Each point is reached from the start by the listed moves, each made 0, 1 or 2 times, or once backwards (-1), plus a little noise. Say if it took an odd or an even number of moves. Then give how often each move was made.

Moves:
(1): [31 10]
(2): [-7 25]
Start: [-7 11]
Points:
[-50  53] -> odd (-1, 2)
[-45  27] -> even (-1, 1)
[61  5] -> odd (2, -1)
[-12  37] -> odd (0, 1)

Moves:
(1): [40  0 -1 -1  2  9  1  6 -4  0]
(2): [-2 41 -1 -6  2  2  1 -1  1  7]
(3): [ 0 -1 39  0 -3 -3  2 -7  5 -1]
(4): [ 2  4  1 36 -3  8 -1 -6 -5 -5]
(5): [-3 -5  5  5 38  1 -1  2 -5  4]
(6): [-9 -4  2 -9 -4 36  6  4 -1 -6]
(7): [ 0  2 -1  5  0 -6 30  2  1 -4]
(8): [-6  4  3  6 -3 -4 -5 31  5  0]
Start: [-7  5 -5  1 -3 18  8  4 -6  3]
Points:
[-13 -29  78   7 -55   7 -29  49  20  -6] -> odd (0, -1, 2, 0, -1, 0, -1, 2)
[ 11 -31  -4  92  34  -6  32 -37 -24  -7] -> odd (0, -1, 0, 2, 1, -1, 1, -1)
[ 47 -35 -38  95  76   7  31 -21 -39  -5] -> even (1, -1, -1, 2, 2, -1, 1, -1)
[ -5   0 -36  48  75  28  38 -22 -30   3] -> even (0, 0, -1, 1, 2, 0, 1, -1)
[-77 -40 -25   8  19  76   6  79  -6 -11] -> even (-1, -1, -1, 0, 1, 2, 0, 2)
[-48  82 -12 -47   4   3  44 -29  -2  18] -> even (-1, 2, 0, -1, 0, 0, 1, -1)

Moves:
(1): [23  3  1  1  2  2  0 -4  0 -4 -6 -2  3  3 -1  2  2]
(2): [ -2  25  -3   9 -10   6  -4   3   4  -5   0   1   2   3   7   1  -2]
(3): [-7  4 34  1 -3  2  0 -3 -5  2 -4 -2  2  1 -1 -1  0]
(4): [-1 -3  0 22  1  2  1  2  1  1 -2 -1  6 -4 -1 -5  1]
(5): [ 0  3 -1 -1 20  5 -5  0  0 -6  1  2  3 -7 -3 -3 -2]
(6): [  1 -10  -5  -4  -6  31 -10  -1  -6   2  -2  -3   1  -4  -8  -1   1]
(7): [-1  5  1 -1  2  6 20  4 -2 -2  0 -2 -5 -4 -2 -1  5]
(8): [ 2 -3  3 -1 -1  2 -5 19  0  3  3 -3  3  3 -1  1 -3]
(9): [ 4 -9  5 -2 -1  4  0 -3 28  7  1  0 -3 -6  2 -3  0]
(10): [ 5  9 -4 -1  5 -2  2 -3 -3 28  4 -3  4  0 -8 -1  3]
(11): [ 6 -3  3  3 -3 -3  2 -3  1 -6 28 -4 -2 -2 -6  8  2]
(12): [ 2 -2  2  0  0  2  4  3  2  2  0 20 -3  1 -1  1 -2]
(13): [ 1 -1  1 -6 -5  0  5  2  0 -5  0  1 21 -3  3  0 -4]
(14): [-3 -4  0  1  4  4  5 -4  2 -2  3  1  3 21 -4 -2 -1]
Start: [ -6  -1  -1 -17  -1  -1   0  -1   2   7 -10  13 -12   1   2  15  -4]
Points:
[ 59 -22  52 -10   1 -36   5 -19  57  34   5   5  38 -33   2  15  -4] -> even (2, -1, 1, 1, 0, -1, -1, 0, 2, 1, 1, 0, 2, -1)
[ 22  -3  -4 -28  43 -33   6 -35 -21 -21 -43   4  50  44   5   6 -13] -> even (2, -1, 0, 0, 1, -1, -1, -1, -1, 0, -1, -1, 2, 2)
[-15  49  11  -6  14  95   2  -7  -9  61 -30  46 -18  37 -32  -1  -1] -> odd (0, 2, 1, 0, 1, 2, 1, 0, 0, 2, -1, 2, -1, 2)
[ 53  58 -42 -25  -1  59  33   4   3  33  27  -5  -5  45 -28  29   7] -> odd (2, 2, -1, -1, 0, 1, 2, 1, 0, 2, 1, 0, 0, 2)
[  5 -54 -20 -43  34  44  22   9  52  21  68   3  25 -28 -36  15  -8] -> even (-1, -1, -1, 0, 2, 1, 1, 1, 2, 1, 2, 0, 2, 1)
[-20  25  -7  -2 -34  -3 -14  43   1  72 -21  10  52  11   7   6 -20] -> even (-1, 1, 0, 1, -1, 0, -1, 2, 0, 2, -1, 0, 2, 0)

Moves:
(1): [17  4  1  0 -6 -2  1  2 -3 -3  3 -7 -2 -6  1  1 -9 -5  0 -4 -1 -2  3 -4
 -3 -4 -3]
(2): [-8 16  3 -4 -1 -1  3 -2  0 -1  3  0 -5  1 -3  2 -1  4  2  3 -1 -2 -1  3
  1  2 -4]
(3): [-2 -4 27 -1  3 -5  3  0 -5  6  1 -1 -4  9 -6  2 -1 -9 -5 -9 -4  8  1 -2
  1 -1  3]
(4): [  0  -1  -8  26   2  -3  -2  -6   4   2  -5  -3   6  -6  -7   9   0 -13
   4  -6   1   1   8  -4  -6  12  -5]
(5): [  7   6  -3  -1  15   6   8  -3   5   7   1  -5   3  -7  -3 -10   3  -3
   6  -6  -2  -2  -1   6   0  -5  -5]
(6): [  5   5   0  -3  -6  20   4  -2 -10   4  -5  11  -1  -3  -3   0   3  -4
   2   2   1   3  -3   4  -8   3  -2]
(7): [ -2  -5   2   2  -4   5  31   7   3   2  -3  -3   4  -4   4  -5  -7   2
  -2   3   0 -10   5  -2  -5  -8   3]
(8): [ 3  3  5  2  0  3 -6 21 -2  2  0 -1  1  3 -1 -1 -2  4  3 -2 -3  4 -1  1
  1  2 -1]
(9): [ -3   2   8  -4  -4   9  -5   3  18   0  -6  -1   4   5   6   2   4  -8
 -10  -2   1  -1  -7  -2   8   1  -1]
(10): [  7   5 -12   5 -11  -9  -8   0   4  26  -3   7  -3  -7   5   8   0   5
  -4   5   5   0   1   0   2  -8  -4]
(11): [ 3 -2 -6  6  8  3  1 -7  2  1 18  9 -6  4  0  0  0 -6  0  3  5 -1 -2  1
 -5  5  5]
(12): [  0  -2  -1   0  -3  -8   6   5   6  -7  -7  16  -7   1  -1  -5   0   0
  -4  -5  -6  -1 -10  -4  -1  -2   4]
(13): [ 5 10 -1 -3 -1 -3  3  1 -5  0  4 12 23  1 -3 -4  8 -1 -1  1 -4 -5  0 -9
  6 -2  4]
(14): [ 2  2 -5 -5  5 -7 -5 -3 -5  2 -4  2  2 20  5  0 -8  4  0  3 -2 -2  1  3
  0  0 -8]
(15): [ 1  4  3  7  8  8 -4 -6 -5 -5 -6  4 -1 -5 21  1  4  7  6 -2 -7 -1  0 -4
  5  9 -3]
(16): [ -6  -6  -6  -6  12   1   3  -1   4  -2  -1   1  -1   5  -2  24   0   4
   3  -8   0   2  -9  -8 -12   3   6]
(17): [20  1 -1  2 -4 -2  7  0  9 -4 -1 -4 -5  7 -2  3 26 -3 -7  5 -4 -5 -4  1
  1  9  5]
(18): [ 6  0  0  7 -1  2 -6 -6  5 -3  4 -1  1  3 -5 -2 -3 13  1  2 -2  1  2 -6
 -2 -2  2]
(19): [ 0 -6  3 -4 -3 -3  2 -1  5 -4  8  4  5  2  0 -1  4 -3 15  3  6  0 -6  1
  1  5 -6]
(20): [ 0  0  1 -4  1 -4 -1  3  3 -1 -6  7 -1 -4 -2  5  3 -5 -4 20  2 -3  4 -2
 -7 -7 -3]
(21): [11  1  3 -2  1 -2  4  1 -1 -5 -2  5 -2 -1 -2  0  6  7 -8 -7 20  5  4 -9
  0 -1 -4]
(22): [-1  4 -9 -1 -5 -6 11 -1  6 -5  3  1  1 -3  3 -2  1 -3 -3  1 -4 26  4 -3
 -8  3 -4]
(23): [  4   3  -2 -12   1   1   2   2   7  -6   5  13  -6   5   4   4   1  -1
   5  -7   0  -5  27   0  -3   2   7]
(24): [ 2 -3  8  7  1 -3  2  0 -1 -2  0  1 10 -6  5  4 -6  3 -4 -3  5  0  4 21
 -5  0  0]
Start: [  6  -7   4   8  -3   4 -14  -7 -16  -9  12 -11 -12  -9   2  -2  -4   0
   6   8  -1  -5 -13   6  -8   0  -3]
Points:
[ 31  -9  37  40 -14 -17 -48  19 -13 -40  40 -24 -64  -5  15 -11 -19  47
 -28 -25 -14  90 -44 -28  -5   9   8] -> odd (1, 0, 1, -1, -1, -1, -1, 2, 0, 0, 1, 1, -1, -1, 1, 0, 0, 2, -1, -1, 1, 2, -1, 0)
[ 69  18  27   3 -26  11  38 -46  13 -11  63  59 -32   8 -73 -21  71 -58
  43  29 -29 -17  27 -10 -37  17  23] -> even (0, 1, 2, 1, 1, 2, 0, -1, -1, 0, 1, 1, 1, -1, -1, -1, 2, 2, 2, 1, -1, 0, 2, -1)
[ 58 -15  65  30  28  50  79 -46   8 -22   9  19  10  24  62 -47  42 -81
 -18   8 -43  33 -62  72 -23  42 -27] -> even (0, -1, 2, 0, 2, 2, 1, -1, 2, -1, 2, 1, 0, 2, 2, -1, 2, -1, 1, 0, -1, 2, -1, 2)
[ 71  18 -22  -3 -39  15  80  64  25 -14  42  13  37 -12  18 -67   3  -8
 -28   0 -43  -2  12  24 -11 -30  29] -> even (1, -1, -1, -1, 1, 0, 2, 2, 1, 0, 1, 1, 2, 0, -1, -1, 1, 0, -1, -1, -1, 2, 1, 1)
[ 90  17 -42  52  11 -25 -33 -17  38  37 -23 -16 -16 -61 -62  77  40   2
 -23  -1  41  10   5 -43 -56 -20 -17] -> odd (1, 0, 0, 2, 2, 0, -1, 0, 0, 2, -1, 0, 0, -1, -1, 2, 1, 2, -1, 2, 2, 0, 0, 0)
[ 11  39 -16  -2  21  33 -42  36  33   4  44  59  25 -20 -21 -48  20 -31
 -12  13  -2 -13  -6   9  17 -17  13] -> odd (-1, 0, -1, 0, 2, 0, -1, 2, 2, 0, 2, 1, 2, -1, -1, -1, -1, 0, -1, 1, 0, 0, 1, 0)
[ 29 -28 -18  60  57 -38  17 -42   7 -33  -9 -33  32  11 -62  17   3  15
  19 -52 -22 -39 -55  -5 -31   8  10] -> odd (0, 0, 0, 2, 2, -1, 0, -1, -1, -1, -1, 2, 1, 1, -1, 2, 1, 2, 0, -1, 0, -1, -1, 1)
[ 47 -34  90 -33 -10  21  28  -1  57  -2   4 -11  30 -23  -8 -27  47 -22
 -16  32  52 -44  16  54   3 -41  -7] -> even (-1, -1, 1, -1, 2, 0, 1, -1, 2, 0, -1, -1, 0, -1, -1, -1, 1, 1, 2, 2, 1, -1, 1, 2)
[ 46  18 -95  66 -32 -21  30 -44  -9  31  26  -5   0 -53  26   4  17 -10
  12  50 -28  12 -20 -30 -27   7 -17] -> odd (1, 0, -1, 1, 0, 0, 1, -1, -1, 2, 1, 0, 1, 0, 1, 0, 1, 0, 0, 0, -1, 2, -1, -1)
[ 67  29 -41  61 -36  39 -81  -1 -51  51  -9 -34  36 -59 -46 -19 -23 -27
  37  13  12 -14 -11 -16  -5 -16 -47] -> even (2, -1, -1, 2, 1, 2, -1, 1, 0, 1, -1, -1, 1, 0, -1, -1, -1, 1, 0, 0, 0, -1, -1, -1)
[-47 -32  64 -36  12  13  34   0  10 -26  -8 -45 -40  34  14  -5 -63  -2
 -17  -7 -10 -44 -68 -28   3 -38  -2] -> odd (1, 1, 1, -1, 0, -1, 2, -1, 2, -1, 0, 1, -1, 1, 0, 1, -1, 0, 0, 0, 0, -1, -1, -1)
[ 76   7  12 -31  21 -29 -18  49  46 -34  -9  94   5  46  49  63  85  19
  15  10 -10 -60 -15 -53   2  25  15] -> even (0, 0, 0, 0, 0, -1, 0, 2, 1, 1, 0, 2, 2, 1, 2, 2, 2, 0, 2, 2, 1, -1, 2, 0)

Moves:
(1): [  4   0 -19   6  -5   4  -5  -5  -1  -5 -18   7   1   0   2   2  12   7
   2  -5  -4   2   8  -2]
(2): [ -7 -10  -8  -9   6  10  19   7 -25  -3  -2   2  -7  -8   5  -2  -3  21
  16   3  10   8 -12  15]
(3): [  1  16  -1  -8  14  -4   6  -5   2  -5  -7   6   3  -5   1 -10  10   6
 -21   6  -3  -9  -6   4]
(4): [ -3  11   4  -1   5  -5 -12   1   8  -8  -1  -7  -4  -5  -5  -1   3   6
   4  -7  13   3   3   0]
(5): [  3   1  -8  18  19 -16   0  -6 -12 -11   0   1  -6   3 -17  -1 -12  11
   9   2   2  11  -6   3]
(6): [ -2  10  -7  11  -7  -5   6  -5  -9   4  -6  -7  -6   8   4  -1   0   0
   3   0   0  -9 -10  -3]
(7): [ -5  -3 -11   7  -8   0  -4  -3   1 -18  -2  13  -7  -9   4   0  -2  -2
  -2  -2   4  -2   1   2]
(8): [  5  -8   2   1  -5   3   0  -6   2  -6 -14  -5  -7   3   4   9   1   1
   3  -5  -7  -1 -15   4]
(9): [-12 -11 -10   3   4   3   0  10   4   0   3 -10 -10  -7   9  -1  13 -11
 -16   7   5   8 -11  -4]
(10): [  0  12 -16 -10   5 -14   7  -2   5   6   6  -2  -7 -10  17   6  -8  15
   1  -7 -10   9   1  -2]
(11): [-1 -1  5  5 -7  0  0 10 -5 -4  3  8  1 12 -3  8 -2  0 -2  5  0 -3  4  5]
(12): [-15   3  -3   2  -8   2   6  10  -3   0  -4  -9  -6  -5  -9   7 -14   0
  -8  -6  -4  -2  10  10]
(13): [  2   6  12 -13   6  12  -4 -12   1   2   4  10  -5   2 -12  -2  -4   8
  -7  -2   7  22  -3  -3]
(14): [-10   3   1 -12   6   5   4   3  -1  -4  -5  11   5  -6  -4   6  16 -19
   7  -5  -3  12  -9   3]
(15): [  7   1 -12  -3   3   5   0 -12  -3  -2  -3   4   8   2   5  11 -10  -5
  -4   0   8  -6   4  -5]
(16): [ -2  -5  10   6   7  -9   4   1   4   1   0   3   4  -2   7  -1  -4   4
  -8 -17   7  11   5  -5]
(17): [  2  12  19  18 -12   2  15   7  12   3  -9   8   7   2  -9   7 -15   0
  -7  17  -7   7   2   5]
(18): [ 2 -2  5 -7 -5 -3 16  5 10  2  2 -5  0 10 -8 -4 -4  5 13 -8 11 -7  0  1]
(19): [ 10  -5   1   2   3   4   9   2   2  14  -5   9  -8 -13   3   2  -6  -3
   0  -3   2   4   0   2]
(20): [-11  -8   3   9  -7   2 -10   5   9   9   6   6  12 -22  -2   3  -1  10
  -4   4   6  -6 -16 -10]
(21): [ -2   8   3   5   0  16   6   4  -5 -10  10  11  -7   7 -10   6  -1  -3
   9  -7 -12  -6  -9   7]
(22): [  0  -6   6  -3  -2   1   3 -11  -4   9   6   6  -5  -1  -8   7   4  -1
   4  11  -3  -8   4  -5]
(23): [  0  -1   0  -9   3  -7   4  20  -7   3  -7  -6 -10 -21  -5  -2  12   2
  -9   1   0   1  -1 -15]
(24): [-10 -15  -5   0   6   3  -3  -5  26   9  -9  11  -7   8 -12  -3 -19  -2
  11  17   0 -12  24  -5]
Start: [ -9  -4   7  -2   5  -5   4  13   1   3 -18  -1 -15  -5  -7 -17   0   7
   8   2 -22 -12 -11  -6]
Points:
[ -3  11   8 -37 -34   9 -16  22 -33 -19  -4  80 -62 -80  31  66  63 -14
  13 -81 -74  19 -86 -52] -> even (0, -1, -1, 0, -1, 1, 2, 2, -1, 2, 2, -1, 1, 2, 0, 1, -1, -1, 1, 1, 2, 1, 2, -1)
[  1 -45  53  -7  39 -71 -12  27  58 -11 -71 -60 -93 -11 -50 -55 -13   6
  34 -84  57  29  -2 -53] -> even (-1, -1, -1, 2, 1, 1, 1, 2, 0, -1, -1, 0, 1, 0, -1, 2, -1, 2, 1, -1, -1, -1, 2, 1)
[-38 -21  29 -10 -10  32  70  40 -33 -47 -83  39 -65 -47  31  10  95 -32
 -23  31   7   3 -87  82] -> odd (0, 2, 2, 2, -1, 0, 2, 2, 2, -1, 2, 0, -1, 2, -1, 0, 1, 0, 2, -1, -1, 2, -1, -1)
[  8  -2  18 -10  57 -40 -58 -86 -33  14  28 -17  12   2  32  18 -22  51
   6 -46  34  67 -68 -57] -> odd (-1, 0, -1, 1, 1, 1, -1, 1, 0, 1, 0, -1, 2, 0, 2, 2, -1, -1, -1, 1, -1, 1, -1, -1)

Moves:
(1): [ -2   4  -1 -11  -1   3  -1  -1   0   2   2  -3   6   1   4   0  -1   7
   3  16   4   3   1   4  -1   0]
(2): [ 1  4 -3  1  0 -2  1 -2 -6  0 -5  3  9  1 -1 -5 -2 -2 -3  6 -3  1 -3  2
  0 -2]
(3): [-2  3  6 -1  3 -2 -5 -9  0  0  3 -1  9 -1 -2  4  0 -3  3  5 -7 -2  6 -6
 -6  3]
(4): [-3  2  3  2  3  2 -3 -3 -8 -2 -7  7 -3 -9 10 -4 -6 -3  6 -6 -9  7  3  4
  2  4]
(5): [ 0  6  6  6 -4  1  3  0  5 -2  6  3 -2 -2  1  0  0  0  2 -5 -2  3  2 -4
  0 -8]
(6): [ 0 -3 12 -1 -4  0 -4 -2  3 -2  2  7 -3 -1 -4 -2 -4 -3  3 -1 -4  0 -5 -5
  2  3]
(7): [  0  -1  -6  -2  -4   3  -4 -12  11  -5   0  -2   8  -8  -8   8  -2   5
   2   2  -6  -5  -4   0   4   5]
(8): [-6  1  2  4  1 -1 -1 -7  8  8 -3 -7  2 -4 -2  2 -4  0  4 -6  1  2 -7 -2
 -2  1]
(9): [  5  -2   4   0   3  -1  -2   0  -3   3   0  11 -10  -3 -11  -4  -8  -4
  -6 -12  -5  -1   5  -6   0  -4]
(10): [  2   1 -12   0  -4  -1   6  16   4  11   3 -16   6   0   5  -3   2   9
   1   9  -2  -5  -1   2  -1   6]
(11): [-2  2 -3 -3 -3  4 -4 -1 -1 -4 -4 -3  2 -4  2 -2 -9 -8  3  7  0  4  0 -6
  4 -3]
(12): [ -6   2 -11  -8  -7  -6   4   3   7   3  -2   1   1  -1   8  -1  10  -3
  -2  17   2  -2   3   2  -9  -5]
(13): [ 5 -1 -5 -9  0 -3  0  6 -8 -3  1  1  4 -7  2  0  4 -3  8  8  4  4 -1 -3
 -2  0]
(14): [ -8   0   8   0   8   4  -6  -1  -9  -7 -10   0  -7   0  -4  -7   2  -1
   2   3  -7   0   0   2  -4  -4]
(15): [ -3 -17   0   8   0  -4   2   5 -11  -3   1   7  -5  -4  -6  -5  -3   3
  -1  -3  -1   4   5   1   3   2]
(16): [ 2 -5 -8  3  1  2 -5  0  3  7  9  2 -7  5  3  3 -1 -1  0 -1 -5  4 -5  2
  0 -3]
(17): [ 1  0 -1  0 -5 -4  0 -2 -5  0  2 -3 -3  5 -3  2 -4  1  5  0  1  5  4  8
 -4  3]
(18): [  0   9 -10   3  11   1   7   0  17   4   5  -3   4   7   2   3   2  10
   9  11   6  -7  -1  -1   2  12]
(19): [ 1 -3 -4 -2 -1  0 10  8 -7 -3  5  0 -4  3  2 -2  0  2 -4 -3 -1  5 -3 -3
 -4  5]
(20): [ -5  -7  -1  -6 -10  10   9   2 -10   2 -11   7  15  -1   8   3   5  -3
   7  19   1   2   2   9 -14  -4]
(21): [ 3 -8  2 -4 -6  1 -1  3 -2 -9 -9  5 -1  0  4 -7 -4  0 -3 -4 -2  9  6 -3
 -7 -5]
(22): [-7 -3  3 -2  3 -3 -3  0  3 -8 -1  9  0  6  2  1 -3 -4  4 -7 -7  4  3  1
  2 -3]
(23): [  0   2  11   1   1   4   3 -10  -4   1  -3   1  -7   2  -3  -4  -2  -4
   4 -11  -6  -5   5  -3  12  -6]
(24): [ -1  -1  -3  -2  -6  -1  -3   3 -13  -3  -4   7   0  -1   7  -1  -1   3
   5   3   2  -3   2   1  -6  -5]
Start: [ -2  -7  -7   7   9  -4  -5   6   0  14 -10  -3  -5   5 -14  -3   2  -7
  -9   1   5   2   1  -2 -19   3]
Points:
[ -1  -6  -4   9  -6  31  10 -11 -49  11 -31 -22  29  -6 -21 -24  -9  10
  14  24 -58  -5   2 -12 -40   1] -> odd (0, 2, 2, 0, 1, 0, 2, 0, 0, 2, 0, -1, 0, 2, 0, 1, 0, 0, 2, 1, 1, -1, 2, 1)
[ -1 -67  17 -13 -15  -3  15  51 -69 -24   4  63 -23  -4  33 -26 -37  -6
  39 -21 -17  95  34   4 -40  -4] -> even (2, -1, 0, 2, 2, 1, -1, 0, 0, 0, 0, -1, 2, -1, 2, 1, 1, 0, 2, 1, 2, 2, 0, 0)
[-25 -40   8  27   6 -12  -8  -4 -27  17  10  31 -72  48 -37  -9 -52 -33
   3 -60  -9  37 -11  -8  -4 -19] -> odd (0, 0, -1, -1, 0, 1, -1, 2, 1, -1, 2, 0, -1, 0, 1, 2, 2, 0, 2, 0, -1, 2, 1, 1)
